Each row is a point. The window is the flat piece filled in between its corners: a triangle in 3 columns, a solid with four corners in 4, and so on. A path goes straight from each point to the next, and from the last back to the first. List the points from which the path goes on through the window.
(in the rows, 128 means zero)

Window (4 x 4):
[[129 101 148 199]
 [127 189 192  61]
 [127 182 126 145]
 [127  71 121 154]]
Path:
(1): [101 121 137 131]
(2): [176 117 174 164]
(3): [154 128 140 150]
(4): [ 66 134 200 128]
(5): [ 87 101 158 129]
(6): [186 115 120 181]
(7): [152 200 168 110]
(8): [ 60 145 167  94]
Through the window after points: 1, 3, 5

Window (6 x 6):
[[128 144 116  37 190 109]
 [186  64 196 149 100 140]
 [ 88 129 105  71 106 157]
 [ 46 126 125 103 136 107]
 [121 201  74 157  37 141]
 [218 129 130 155 142 204]]
Path:
(1): [138  96 113 104 168 120]
(2): [ 81 146 206  96  96 186]
(3): [ 92 217 163 114 107 101]
(4): [134 152  59 135  61 162]
(5): [171  82  69 158 132 139]
(6): [102 154 166 112 107 123]
(7): [122 156 160 121 121 148]
(8): [132  85 109  96 126 141]
(9): [148 119 109 137 129 130]
(10): [107 157 157 106 137 206]
(11): [129 175 131 106 119 178]
(12): [147 139  79 118  78 139]
Through the window after points: 3, 7, 9

Window (8 x 8):
[[ 60 138 170 135 130 190 142  89]
 [195 198  68 148 129  56  55  61]
 [148 150 152 135 126 157 162 129]
 [144  91 103 109 139 146 104 181]
 [140  90 104  96 143  50 120 164]
 [123 120 102 129 163 159 160 101]
 [120  44  93 144  98  90 140 177]
 [175 202  50  95  97  79  92  77]]
Path:
(1): [138 181  91 135 139 154 123 215]
(2): [126  54 128 102 125 121 156  58]
(3): [137 108 154  98  98 124 124  47]
(4): [ 96 142 121 144 133 140 124 138]
(5): [ 70 178 119 153 185  95 131 128]
(6): [184  79  83  92 108 117 131 121]
(7): [179 136  92 106 107  88  98  96]
(8): [180 178  64 139 134  79  89 117]
Through the window after points: 5

Window:
[[148 188 109 154 164 189  90 122 122]
 [144 125 152 135 153 150  40  62  77]
 [ 86 171 101 144 192 108  97 101  83]
 [109  78 166 123 136 107 168 126 122]
 [133 143 100  66 217 144  74  46 110]
 [ 76  99 185 124 128 100  97 162 155]
 [ 97  50 156 162 145 173 122 186 139]
 [105 113 124  78 152 134 193 220  57]
 [138 139  49 105 117 133 115 133  57]]
Path:
(1): [160 143 115  83 212 124  85 122 129]
(2): [189 145 137 116 169  96 144 158 137]
(3): [ 93 134  97 134 131 175  92 108  80]
(4): [ 58 109 123 107 141 146 129 148 121]
(5): [150 124 124 139 151 126 115 155 100]
(6): [172 104 102 114 137  70 108 184 170]
(7): [ 41 134 158 118 170 184 131 101  75]
(8): [ 66 105  87 123 102 166 115  67  54]
Through the window after points: 2, 8

Window (11 x 11):
[[118 190 127  38  63 168 129  41 176 158  27]
 [ 66 135 150 124 143  73 155 156  83 150 104]
 [ 67 132 125 162  94  75 156 125 135 157  55]
 [130  89  24 161 153 155 148 160  37 183  93]
 [227 155 206 162 114 118 100  88  96 118 112]
 [233 145  35 112 129 185  78 214 121 102 113]
 [ 65  90  99 110 128 104 137 101 116 124 120]
 [141 106 141 106 109  66 185 126 101 119 129]
 [101  92 168 122  31 158 103 174 100 103 144]
 [106  83  93  98 159 116 177 145  93  95  66]
 [182  84 163  79 160  69 124 211 191 137  91]]
Path:
(1): [ 94 136 187 124 105 136 148 135 146 109 119]
(2): [128 106 126 103  81 107 116 152 104 121 104]
(3): [132 117 142  94  85 104 124 132  74  94  72]
(4): [126 147 141 153 164 100 173 111 225 190 141]
(5): [133 161 178 120 132 147 172 135 139 105  89]
(6): [168 104  94 106  90  92  90 128 110 135  99]
(7): [128 130 125  93  94  49 121 146 103 136  70]
(8): [137 100 143 127 136 117 182 130 115 120 131]
(9): [110 154 140 110 129 143 165 119 161  88 125]
(10): [184  92 115  96  91 116  81 133  56 173  68]
(11): [137 105  78  45 119  92 151 140  79 129  74]
(12): [123 114 155 205 132 143 149 131 135 132 128]
Through the window after points: 7, 11
